Rows are points. Each copy is the shape, with its points in the same order, stretched, turned, moved and blurred by noise. Say if it was mirrored as well.

Shape, 6 rows:
[[ 36 -54]
 [-11   9]
 [ 15  45]
 [ 23  10]
 [-39  32]
 [ 54 -89]]
Copy 1, 6 rows:
[[ 53 -48]
 [-13   2]
 [  3  46]
 [ 20  13]
 [-48  15]
 [ 87 -72]]
Copy 1 is: only turned
Copy 2:
[[ -4  34]
 [-13 -34]
 [ 31 -49]
 [ 18 -17]
 [-22 -60]
 [ -3  80]]
Copy 2 is: mirrored

Shape, 7 rows:
[[ -7  -5  23]
 [-23  16 -23]
 [-40 -11   7]
 [-42  64  51]
 [ 36 -54 -52]
 [  9 -30 -24]
 [ 26 -30 -32]]
Copy 1 (7 x 3):
[[-35   5  53]
 [-42  10  -6]
 [-61 -15  25]
 [-76  56  46]
 [ 38 -39   3]
 [  3 -27  10]
 [ 19 -15  10]]
Copy 1 is: only turned
Copy 2:
[[-25 -22  11]
 [-41  27  -3]
 [-53 -19   0]
 [-77   3  95]
 [ 29  11 -67]
 [ -2   1 -43]
 [ 20  13 -47]]
Copy 2 is: only turned

Shape (7 x 4):
[[-60 -33   3 -50]
 [-17 -13  13  33]
 [ 13  60  29 -27]
 [ 28 -75  42  -1]
 [ 42 -24  -1   0]
 [ 18  78  25 -25]
 [  2  -9  15  22]]
Copy 1 (7 x 4):
[[-10 -20 -95 -23]
 [ 13 -19 -20  31]
 [-30  13  21 -47]
 [ 74 -53 -19 -16]
 [ 56   3  -5 -17]
 [-39  26  33 -49]
 [ 20 -13 -11  15]]
Copy 1 is: only turned
Copy 2 (7 x 4):
[[-54 -86  11 -48]
 [ 33 -33  16   5]
 [ -6  68 -15 -49]
 [-12 -31  81  54]
 [-33  11  21  48]
 [  0  76 -24 -44]
 [  7 -15   6   5]]
Copy 2 is: mirrored
Copy 3 (7 x 4):
[[ 34 -30 -23 -87]
 [ -7 -29  17 -16]
 [ 44  52  29 -24]
 [ 37 -78 -16  22]
 [ 15 -23 -22  24]
 [ 45  72  34 -21]
 [  7 -28  17  -6]]
Copy 3 is: only turned
